Rows are points. The last column is the point's height on a tilted bowl or saddle (a function of degree 2), plus a little noise. Count its main directions that bend up, bend down and stay straight.

Points:
[[ 12  22 -12   7]
 [-43  22 -16 -60]
 [ 10 -14 -56  14]
 [ -1   3  24 -11]
 [ 13 -19  22 -25]
 [-37  24 -55 -24]
 [-13 -35 -60  18]
 [-25  12  10 -32]
 [ -5  26   5 -10]
 [ -9 -29  49  -6]
 [ 10 -16 -29 -12]
 [ 10  51   9  23]
 [ 21 -26  51 -19]
 [  3  28  18   2]
 [-21   9  -3 -28]]
Directions: 2 up, 1 down, 0 straight

Points (23 x 5):
[[ 18  -6  19  55  48]
 [ 40  -4 -58 -27 -60]
 [ 28  57  -6 -12 -46]
 [ -7  -8 -53 -21  10]
 [-15   2   5  26 -11]
 [  1  20 -11 -40   4]
 [-20 -28 -12  40  34]
 [-15 -21 -23 -22   3]
 [ 13  36  21  27 -20]
 [ 28  20   7 -14  -9]
 [  6   0 -18   5 -16]
 [ 33   4 -42  41 -31]
 [  6   6  38  -3   4]
 [ 17  -4 -10   2 -16]
 [ 35 -11  26 -16  -2]
 [-10   1  -1 -50  14]
 [ 38  -2  25  24  21]
 [  1  10 -35 -60  31]
 [ 26 -14 -31  -2 -30]
 [-29 -32  11  11 -11]
 [  9  14 -32  30 -30]
 [  7 -42   1  -1 -16]
 [  1 -27  19   2  -8]]
Directions: 2 up, 2 down, 0 straight

Points:
[[ -1  -7   4  -5  -2]
 [ 12   4 -17 -27  -8]
 [-26  51 -25  12  14]
 [  3  -4 -37 -22   5]
 [-29   6  -2  30  21]
 [-11   4  13 -23 -16]
 [-14 -17  49  -6 -10]
 [ -9  22  23 -30 -24]
 [  2  53  -2  20  -8]
 [-38 -31   8 -36 -36]
 [ 11  24   6 -17 -16]
 [ 41  -8   6 -35  -8]
 [  5 -12  24 -22 -13]
 [-24  22 -14  -5   4]
 [-31   5 -27 -31 -11]
 [ 11   4 -10 -39 -13]
 [-18 -14   5   3   6]
 [ 24 -12  20 -43 -19]
 [-41  48 -31  16  29]
 [ 26  58 -27  18 -60]
 [ -7   5   1  -3  -2]
 [ 17   0  34 -17 -18]
 [-60  -2   4   5  17]]
Directions: 1 up, 1 down, 2 straight

Points:
[[-15 -51  17 -51  12   8  32]
 [ -2 -29   4  -4  -6  -9   3]
 [ 19  12 -14  46 -26  15  -4]
 [ 49 -40  -9 -42   2  26  44]
 [ 37  39 -43  38 -25  32  21]
 [ 29  11 -48 -39  14   3  26]
 [ 25   3  10 -11  18 -33  -5]
 [-30  12  60  24   8  -3  24]
 [-31   3  -7  17  13  -6  15]
 [ 44 -18  10  17   0  30 -17]
 [  9 -20  23  -7  15  23  12]
 [-34  51 -53  16  23  -8  43]
 [-34 -33   2 -14  39  40  60]
 [-51 -11 -20  -6  47   0  30]
 [  1 -15  -3   9  21  35  24]
 [ -1 -12  40   4 -31  22   2]
 [ 30  -5   5  29  -4   8 -13]
 [ 21   0   2  -7 -28  15  -1]
 [-31  23  26 -17 -13  19  15]
 [ 30 -35   6   8   0  -4   6]
 [-24  -5   9 -40 -27 -26 -26]
 [ 27   6  28  25 -14  25 -29]
 [-16   0 -29  -1  38 -24  20]
 [ 29  -4 -22  33  13   5  12]
 [  4   3   4  37  28  -5  18]
 [  5   5  15  -5  17   0   1]
 [ 38   7  43   0  13  19 -32]
 [-16  -4 -12  38 -17  11   9]
 [  6 -20  18  -8   4 -17   1]
 [-28 -12  20  50  41 -12  58]
 [-11  -6 -19  47  -3 -30  30]
 [-28   6 -22 -42  -7  -7 -25]
 [-37  10  -2  -9 -15  -9 -12]
 [-30  22  -7   0   4  18  15]
 [-27   2 -12  -9 -35  -1 -14]
 [ 22 -14 -25  41  -2 -15  20]
 [-14 -10  -3  20  -7  -3   5]
 [-25  34   3 -23  -8  16  11]
 [-39  41  27  -8  12  -2  20]
 [ 47  -8   5   3   3  14 -12]
 [ 26 -18  19  -3  14  19   0]
 [ 19   2  -6   8   3  -7   0]
 [  7  17  -8  31 -16   0   1]
 [ -2 -29  19 -25  10 -26   3]
 [ -4  20  18  30 -38  11  -6]
 [ 17   5 -23  18  -1  -2   7]
 [ -5 -38 -30  27   8  -9  30]
 [ 51  15  11 -15  47   9 -10]
 [ 26   6  17 -19  -8 -26 -11]]
Directions: 4 up, 1 down, 1 straight

Points:
[[ 28  15   9  59  -6  18  40 -11 -60]
 [ -9  16 -24 -10  -9 -14 -19  -6  -5]
 [-19  32 -22  -1  -2 -10  -5  35 -29]
 [ 28 -12  -2   4 -16  25 -29 -15 -29]
 [  7   7 -18  25   0  20  13   6 -24]
 [ -1 -23  19 -16   6  -3  32  27 -24]
 [ -6  13  -9  12 -28 -23 -15  15 -11]
 [-26   5  17 -12  -7   8  20  36 -34]
 [ -4  -9 -30 -52 -26  -6   1  16 -23]
 [-12  -5 -14 -27 -41  10  14  25 -31]
 [ 25 -26   8   4  28  -1   9  23 -22]
 [ -4   3  16  -5 -20 -21  15 -21 -12]
 [ 25  25  11  -9 -17  -6 -31  14 -26]
 [ 18 -25   5  -2  15  -3 -25 -18 -17]
 [-15  18 -37  -4   6  21  -5   5 -24]
 [ -1  14   5 -15 -19  20  -7  -7 -21]
 [ 11 -39  18  13   0  -1 -33  25 -25]
 [ 19  -4  -3 -38  25   8  -6  16 -24]
 [-15 -24 -28   6  -3   2  -9 -15 -11]
 [  1   9 -14   9   4  11 -12  -8  -9]
 [ 10  43 -18  17  -2 -16  -7 -28 -15]
 [ 14 -22  -6  -5 -20 -13 -25  20  -7]
 [ 19   2   7  -6 -25  -8   6 -11 -13]
 [ 17  16   4  12  16 -15   4 -14  -8]
 [  6 -11   2   4  19 -12   1  12  -6]
 [ 10 -31   7 -16   0   9 -21 -57 -43]
 [ 20  -5   8   9 -26  12  -2   4 -20]
 [ -3  26   9  26  22  -9  -9 -22 -12]
 [ 23 -36 -60  11  15 -11 -16  18 -20]
 [ 24   3  -4 -42  20 -15   6  38 -31]
 [  0  -6  -6 -26 -26  22  12  -1 -26]
 [-15  17 -12  13  34 -57 -26  26 -25]
 [ 34  -9 -15  11 -11  33 -25 -13 -32]
 [ 45  -8  -2 -28  -2   5 -11  33 -36]
 [-41 -23   3   0  19  -1  25  14 -31]
 [  2  19   1   1  10  19 -14  27 -23]
 [-21 -10  -8   9 -16  -7 -10  -6  -8]
 [  3 -33 -52 -31 -23  19  20  10 -33]
 [-16  18 -39 -15  13 -31   4 -12  -6]
 [ 13   4   4 -45   1 -21  -4  17 -20]
 [  9  10  -6  -2   3 -19   9 -35  -7]
 [-15 -24   1  19  14 -23   2 -22 -13]
 [  9  20  17  38  17   3   5  -3 -22]
 [  3  -7 -26   9   1  23   0  27 -27]
 [ -1 -34   4 -12  14  -3 -11   2 -13]
 [-26 -42   8 -44  12  10  16 -29 -43]
 [-15  -7   9 -30   7 -10 -48 -16 -26]
 [-23  15   8  17   6 -28   0  40 -27]
 [ 30 -40  -9  20 -13 -43 -41  25 -14]
 [ -5 -36 -10  13 -10  -7 -28  -3 -10]
 [  5  -6  14  -7 -10  -7  18 -10 -11]
 [  3  -1 -31  10  19   9  -8  13 -16]
 [-22  37 -24 -16 -18  31  -7   2 -41]
 [-43 -10  -1  -2 -21  13 -15   7 -30]
 [-32   2  21   8 -47  -4  -4  16 -33]
 [-30 -16  21  16 -21  -3 -15  10 -24]
 [  5 -18  14 -22  -7  -6   1  -7 -12]
 [ 48   1   3  -4  11  10 -16  20 -29]
 [ 30  11 -39   2 -42  17  15 -22 -36]
 [ 18 -18   0  27  -9 -24  25  28 -22]
 [-19  -2  -6 -24  -4 -16   5  32 -14]
 [-31  25 -15   4  36  -2  26  16 -32]
 [  3 -13 -17  19  15  29  -3  12 -26]
 [-31  -7 -25  29  11  24  15  12 -46]
 [ -9   2  28  23   8  -5   9   0 -18]
 [ -6 -23 -25 -25 -26 -47  13 -12   2]
 [ -9  17  21 -10 -29   9  -1  41 -40]
 [ 21  14  18 -13   1   6  -2  -7 -16]
 [-19  11  26   8  20  29  16  33 -41]
 [-13  -8  18  16 -17  35   0 -52 -44]]
Directions: 0 up, 7 down, 1 straight

Points (60 x 9):
[[-28   7  -1   2   9  23   4  15 -17]
 [ -3  16  10  -8 -18   8   4  19   2]
 [ -4  20   4  56   9 -17  -3  44  60]
 [ -1 -24  31   7 -20  25 -11  37  34]
 [ -4 -23  -6  -8 -23 -11 -31  11   5]
 [ -8 -20 -11  23  11   8 -15 -10  -1]
 [-13  13 -11   1 -13 -36  -4   4  19]
 [  2 -30   4 -21 -13 -18 -21 -17   9]
 [ 24  -5 -28  12  11  20  -1 -14  -1]
 [  0   5   6  -6  -7   3   2 -11   4]
 [-23  21  24  22  53 -12  -8 -36  35]
 [-22   2 -12  -3 -17   4   9  -8  -9]
 [ 10 -34  22  19 -11   2  10 -23  -3]
 [  6  -4   0 -35   4 -12  -3 -19  19]
 [-16 -15 -21  26  11 -23  -9   5   1]
 [ -1  28  14  11  -2  11  -4  15  11]
 [ 10  32  -6 -30  22   9 -18  60 -33]
 [-25 -25   2  -5   4 -23 -20   0  -5]
 [ -9  11  17   7  -1  11 -19 -14  13]
 [  4  20 -24 -37 -18  -4   7   6 -18]
 [  8  16  26 -17  11 -14 -15 -14  20]
 [-16  -2   0 -13 -13  -2  27 -41  -4]
 [ 11 -15  -3   0   8  30  -7   2   1]
 [ 15 -18 -10  -6 -14   7  21   5 -10]
 [  2 -10 -20  14 -23   2 -10  18   0]
 [ 15  35  -9  -2   8   6  -8 -19  13]
 [-13 -12 -18   6  -3 -43 -10  13  10]
 [ -2  -4  36 -35  39  -4  23  24  33]
 [-47  -5 -18  -7  24  19 -15 -20  -7]
 [  5  19 -10   4  -9   9  -8 -21  15]
 [-36  -4   7   9   0  -4   0   1  -3]
 [-26 -24   9 -47  10 -16 -32  10  -1]
 [ 21 -18   4  21  -6 -15  29   4  -7]
 [ 14   9 -16   1 -26  -2 -24   0  17]
 [  1  -2  60 -20  14 -11 -20  22  22]
 [ 17  24   0 -11   8 -47  11  -7  38]
 [ 19  -8  22  -2 -11 -19 -22  16  23]
 [  0 -18  -7 -26  -7 -21 -23   6   8]
 [ 12 -17   4  22   5  24  13 -15  -1]
 [  1  -2   5  17  22  16 -22  33   2]
 [ 10  -6 -10   1  12  22  31 -30 -14]
 [-10  -4  -8 -23 -28  40   2 -14   6]
 [  6  -2 -10 -19 -13  -3  17  24 -11]
 [-12  25  -6   7  -4  -5  -3  -1   8]
 [ 17 -36   7   4   4  -3 -31   3   6]
 [-18 -16   3 -27   4  39  11   4 -13]
 [ -2 -19 -17 -17 -10 -25 -29   2   8]
 [ -5  11  -3   5   5 -16   0 -22  15]
 [ 18 -28 -26  -1   7 -15  15  -4 -19]
 [  9  16 -19  -1 -11   0   2  -9   1]
 [ 12  -4  26  30  -3  21 -27 -24  33]
 [ 23  -6   5 -11  10 -20  15 -17  15]
 [ -2   0  16   0  14 -19 -15  -1  14]
 [ -8  17   3  -6   6  -9  34  -4  -3]
 [ 23  -1  -9  18   4   5  -1  11   2]
 [ -9  -7  12  -2 -23  14  -9  12   9]
 [-17   4 -16  27 -38  28  -4   3  25]
 [-24 -12  -5 -13   4 -12   0 -17  -3]
 [  2 -24  -2  29  18   6   7  12 -12]
 [ -9 -15 -12 -21  -9   7   2  -3  -8]]
Directions: 3 up, 2 down, 3 straight
